Each row is a point. Two turns around zero, p and q, are shown by what they do to some points. Where does a point land after both, in the order given? Backwards means that the second turn is done in reverse. Each puzzle has new turns, and all numbers are rounded.
(in the rows, 128 means zero)

Turn p:
[137 158] -> [128  97]
[ 59 100] -> [186 174]
[141 157] -> [124  97]
[128  92] -> [118 163]
[175 133] -> [ 84 110]
Turn q:
[78 87] -> [ 64 139]
[162 138] -> [158 109]
[144 159] -> [162 136]
Where do these land?
p, then q: [146  85] -> [136 174]
q, then p: [ 87 176] -> [136  65]
p, then q backwards: [151 124] -> [115 109]

Turn p:
[ 75 132  50] -> [163 156 211]
[146 132 115] -> [112 117 139]
[134 146 173] -> [113 143  84]
[149 128 116] -> [112 113 138]
[136 103 187] -> [140 112  67]
Turn q:
[179 110  84] -> [122  98 191]
[ 95 120 154] -> [115 137  88]
[ 71 168 148] -> [164 144  67]
[148  83 106] -> [ 93  97 154]
[147 159 147] -> [146 163 139]
Where do these land?
p, then q: [114 116 104] -> [114 153 137]
q, then p backwards: [172 137 156] -> [104 167 101]
q, then p: [179  99 142] -> [147 171  90]
p, then q backwards: [ 87 194 108] -> [180 145 187]
q, then p: [ 88  94 130] -> [163 122 167]

Turn p:
[ 91  81 160 136 107 131] -> [168 149 120 136  74 125]
[153 183 150 103 156 135] -> [128 111 155 122 180 171]
[168 155  81 164  89 164] -> [ 47 153 114 161 140 130]
[137  88  65 106 115  88] -> [ 96 106  94  79 106  80]
[161 116 135 106 166  82] -> [131  89 168  84 132 113]
[ 86  91 147 138 189 178] -> [194 190 146 131 147  97]
[122 138 166  94  94 148] -> [141 139 116 121 113 188]
[106 173 119 177 107  97] -> [117  85 110 192 131 121]
Turn q:
[166 133 113 120  94 160] -> [157  92 106  96 111 121]
[145 178 142  90  74 164] -> [180  57 113 141 117 146]
[161 124 198 101 149 155] -> [ 81  77  96 163 102 115]
[114  97 115 108 126  88] -> [142 172 118 147 138 102]
[130 166 105 198 127 126] -> [123 118 188  79 151 143]
[150 152 114  92 136  54] -> [162 146 170 168 107  75]
[ 73  76 131 167 135 146] -> [ 91 170 100 110 174 162]
[ 85  98 105 149 183 131] -> [ 89 192 133 119 125 159]
Where do these land?
q, then p: [112  34 114 107 155 112] -> [104  76  74 157 188 121]
q, then p backwards: [129 169 144 125 200 160] -> [183 127 163 149  71 113]
q, then p backwards: [100 124 160 148  94 138] -> [124 181 113 113 141 129]
p, then q: [144 146 160 149 135 117] -> [ 93 110 113 124 148 128]
p, then q: [137 173 158 126  56 115] -> [125 128  82  73 152 179]
p, then q: [102  65 107 155 143 107] -> [166 131 154 143 153  69]
p, then q: [156 147 134 141 124 160] -> [107 116 142 136 136 166]
p, then q backwards: [143 165  47  74 117 115] -> [139  68 170 181 101 176]

Turn p:
[148 154 132  83 120 141 132  92] -> [138 147 128 111  77 106 112 104]
[ 82 124 128 113  84 130 147 105] -> [151  82 137 105 106 156 125 103]
[ 97 154 185 168  74 100 194 103] -> [144 130 133 121 112 224 173  71]
[127 131 155 121  92 157 144 152] -> [128 115  86 142 108 159 114 117]
[176 116  59 143 153 111  70 174] -> [132 157 108 111 197  71 107 190]
[158 101  90 124 175 167 124 106] -> [151 141 155 168 119  77 110 163]
[146 112 131 122 139 153  71 103] -> [116 136 146 143 140  92  74 115]
[ 63 180 147 183 143  77 152 196] -> [ 67 120 125  94 157 209 193 169]
[156  81 125  95 171 116 118 121] -> [125 125 132 155 136  57 144 120]
Turn q:
[155 114 163 101 120 166 194 176] -> [ 92 130 116  78 200  97 120 156]
[138 122 130 148 178  68  86 142] -> [159 122 124 186 133 158 185 133]
[108 101 179 133 113 178 129 109] -> [146 165 158 118 150  82  89 118]
[ 93  90 107 117 166  47 187  85] -> [164 102 136  84 143 179 187  49]
[111  94 135 116  67 161 132 127] -> [118 128 177  90 115  88 102 138]
[ 98 186  98 146  85 153 125 162] -> [116 116  81 110  67  92 110 159]
[168 135 157  87 151  92 131 137] -> [ 85 132 127 154 169 141 167 115]
[141 147 167 131 210 120  89 106] -> [149 180 105 198 158 156 140 107]
[178 131 126 182  94 161 109 130] -> [132  89 135 163 131 112  69 166]
[ 98 113  62 115 133 138  88 129] -> [142 147 147 112  68 170 134 157]
[119 178  84 132  91 124 138 105] -> [104  98 101 115  71 133 104 109]
Where do these land?
q, then p: [ 89 148  81 139 136 121 125 151] -> [174 120  83 113 116 127 115 138]
p, then q backwards: [168 165 107 108 140 148 124 178] -> [113 171 120 123 137 176 120 176]
q, then p: [150  90 102 117 136 179 100 100] -> [ 71 141 108 141 122 143  76 124]
q, then p: [173  84 108 140 131  64  95 159] -> [134 112 103 215 135 161 159 135]
p, then q backwards: [114 122 164 190  89 153 134  96] -> [161 106 109 133 171 121 114  61]
q, then p: [105 106 106  93 107 142 181  75] -> [113 108 146 114  76  90  94  77]
q, then p: [148 149 168 157 114  45  73 121] -> [176 140 162 171 179 185 171 109]
p, then q: [134 166 170 140 181 122 150 125] -> [136 126  85  99 110  75 114 104]
q, then p: [ 70 123 146  67 118 179 171 147] -> [ 95 124 119  49  68 100 149 119]

Turn p:
[156 138 113 145 119 147  97 126 113] -> [126 117 128 158  99 128 112 157 126]
[153 131 203 145 155  99 162 110 117] -> [ 83  95 179  85 146 162 117 111 143]
[134 146 147 103 104 121 133 121 152] -> [140 114 129  94 124 122 154 143 141]
[ 68 129 115 115 139 112 104 120 119] -> [129 121 108 159 161 104 161 102 113]
[148 134 125 183 122  98 151 101 144] -> [153 108 171 131 105 146 108  95 154]
[155 148 108 118 137 158 106 136 123] -> [129 120 102 139 104 139 116 161 108]
[141 135 120 119 141 103 105 157 129] -> [128 115 130 120 120 103 117 129  89]
[136 145 107 127 112 123 137 136  96] -> [113 124 107 132  98 111 117 118 139]
[ 33 124 137 117 126 145 205 137 201] -> [193 164  91  82 215 142 147  84 170]
[136  31 107 115 141 120 110 120 111] -> [104 206 168 158 121 126 147 122  90]
[133 145 109 108 131 158 112 126 114] -> [122 126  92 143 114 135 134 151 119]
[143 128 146 142 108 151 114 147 117] -> [117 127 133 133 128 117 105 164 143]
Turn q:
[140 122 101  82  88 159 147 132  93] -> [184 101 105 109 151 134 123  94 104]
[ 84 124 100  96 112  99 101 156 185] -> [105  96 139  86 133 164  97 187 107]
[135  87 173 155 165 150 124 114 100] -> [110 166 127 145 111 142 183  90 145]
[105 176 147 177 122 103 150 139 147] -> [ 95 155 142 139 105  96  70 135 137]
[106 122 111 148  95 155 105 177 103] -> [113 119 113 130 159 173  88  91 132]
[131 122 154  81 170 160 160 129 116] -> [168 179 129  96 136 127 166 122 116]
[160 135 157 150 113 134  82 131 140] -> [103 132  91 178 130 138 132 143 124]
[127 148 105 107 161 139  95 109 145] -> [154 127 133 133 137 145 139 176 157]
[114 100 105 168 136 147 140 103 111] -> [121 112 133 119 111 129 139  90 176]
[148 130 143 161 127 110 161 120 147] -> [ 99 135 124 130 113  79 129 123 130]
[155 151 106 119 146  83 124 128 125] -> [134 112 163 150 151  99 131 156 121]
[132 118 134  93 102  99 147  96 123] -> [152 101 136 121  98 110 140 129  88]
Where do these land?
q, then p: [147 133 157 105 117 135 123 113 158] -> [125 138 104 127 100 101 103 113 131]
q, then p: [131 138 140 135 149 160 120 163 171] -> [154 112  76 126 140 121 120 121  98]
p, then q: [165 102 117 134 123 152 119 134 123] -> [123 140 111 149 141 144  89 124 118]
q, then p backwards: [ 99 154  87 153 134 113 153  56  75] -> [145 144 107 200  73  79 134 103 148]
q, then p: [139 108 114 118 179 124 143 124 135] -> [125 126 123  74 144 142 129 111 126]
p, then q backwards: [147 139 190 126 132 136 135 140 122] -> [107 115  91 132 137 110 122 156 165]
q, then p: [132 126 122  95 121 147 137 160 131] -> [105 128 103 130 114 145 130 129  97]
q, then p: [ 48 103 116 169  97 106 142  85 102] -> [138 149 167 140 140 113 195 184 182]
p, then q: [128 134 144 109 147 133  86 149 135] -> [122 138 162 128 156 141 136  98 120]
p, then q: [144 143  93 137  80  73 122 156 128] -> [113  77 135 158 104 107 130 139  73]

Turn p:
[ 98  91 118 129 148 120 113 152 128 147 153] -> [100 141 122 169 113 129 124 159 152 140 126]
[158 117 127 158 100 120 131 121 147 116 163] -> [121 145 109  98 143 129  81 133 123 146 139]
[111 138 164 108 173 113 153 139 135 131 111] -> [150 154 154 164 115 117 154  94 139 129 132]
[137 153 151 130 144 114 120 128 123 175  91] -> [121 142 119 138 141 120 176  95 110 132  97]
[ 89 163 159  94 123 115 136 151 126 156 116] -> [121 120 140 132 105  93 177  96 158 141 122]
[127  91 111 118 111 113 105  83 120  83 139] -> [151 114 156 112 158 146  93 177 146 129 116]
[107 145 164 144 129 154 158 134 111 161 104] -> [116 113 139 149 109  92 146  90  91 136 121]
[114 138 150 139 127 121 143 173 127 142  79] -> [104 149 149 131 114 106 178 113 102 128 146]
[150 124 115 146 126 163  96 109 154 117 144] -> [149 127  94 110 114 153 102 152 107 134 115]
[143 134  92 133 112 141 113 110 139  84 138] -> [148 118 120  90 127 150 100 156 128 103 135]
[145 132 150  99 131 139 132 153 101 136 120] -> [119 109 139 138 127 151 154  99 128 145 144]
[147 137  87 160 123 127 120 111 111 101 162] -> [113 124 116 104 136 152  76 138 131  92 120]
[139 100  77 107 116 126 143 101 140 114 143] -> [150 109 108 130 162 130 102 164 147 110 153]
Turn q:
[122 112 127 155 108 193 129  97 117 131 113] -> [165 138 133 138 145 124 107  63 116 110 132]
[ 97 108 121 120 143 102 114 123 108 103 160] -> [115  85 124 119 139 143 106 158 102 118 130]
[135 115 142 139 114 146 180 140 103 131 151] -> [141 136 120 141 114  75  98 125 105 135 116]
[ 97 143 149 139 141 114 116 136 107 124 122] -> [147  96 107 116 118 140 138 135 119 145 139]
[141 134 126 140 145 148 130 146 159 137 113] -> [138 158 142 119 103 130 148 120 134 114 133]
[115 115 155 145 113 108 114 120 148 147 130] -> [123 122  94 109 121 133 115 122 159 117 137]
[141 225  63  58 122 108 100 136 154 147 143] -> [ 31 139 150 145 139 161 214 124 119 169 104]
[139 105 130 155 125 133 107 146 111 148 128] -> [135 133 129 138 104 139  97 120 135 133 158]
[134 119 138 141 118 124 153 133 108  70 139] -> [150 118 148 101 146 100  98 148 110 147 114]
[140 120 135 125 145 122 116  85 105 147 114] -> [138 109 123 160 155 126 135 125 148 117 158]
[134 104 132 145 108 112 143 137 121 128 107] -> [147 128 129 132 117 122 100 133 155 137 115]
[115 131 102 109 135 111 146 137 139 133 120] -> [116 121 135 141 115 134 144 144 130 121  96]
[140 145 134  59 132 167 110 130 156 102 120] -> [123 183 127 124 175 155 165 138  98 125 114]
[143 119 135 161 141 106 136 126 156 144 132] -> [122 127 132 112 103 109 127 133 162 106 144]
Where do these land?
p, then q backwards: [112 124 125 142 177 132 123 177 113 130  98] -> [139 134  90 103 165 149 122 148 144 169 130]
q, then p backwards: [130 127 154 109  95  97 167 100 114 127 142] -> [111 117 113 131 100 112 133  94 137 177 149]
p, then q backwards: [141 119 121 154 157 172 116 136 108 139 110] -> [ 91 121 103 100 146 148 120 148 111 143 145]
p, then q: [141 111 127 126  98 105 164 115 168 137 157] -> [ 72 116 138 132 115 144 152 151 137 116 156]
q, then p: [146 136  89 128 155 133 117 138 103 130 102] -> [115 132 131 130 117 116 104 101  93 162 127]
p, then q backwards: [122 129 141  72 107 126 144 118 152 150 137] -> [137 158 163 149 122 108 138 104 104 135  97]
p, then q: [132 126 157 115 113  96 120  92 153 139 143] -> [117 142 130 149 118 135 170 141 166 117 143]
p, then q: [ 87 166 127 107 112 127 170 101 156 144 127] -> [ 98 116 146 119 147 115 116 171 185 122 117]
q, then p backwards: [129 138  98 141 142 136  96 162 112 107 118] -> [140 111 161 124 131 149 112 144 112  89 118]
q, then p backwards: [147  99 144 136 138 116 116  89 137  84 166] -> [138 116  89 143  83 102 157 109 117  99 124]
q, then p: [127 124 146 142  95  96 124  90 152 148 128] -> [168 151 109 134 126 115 131 170 150 115 129]
p, then q: [124 113 119 138 126 159 111 156 113  98  93] -> [146 140 105 131 125 113  95 128  88 155 119]
p, then q backwards: [102 124 104 145 142 151 103 160  91 144 134] -> [108 124  88 108 142  99 127 143 137 163 153]
p, then q backwards: [152 157 141 137 134 146 121 157 119 116 136] -> [107 139 118 147 121 147  98 147 143 142 136]
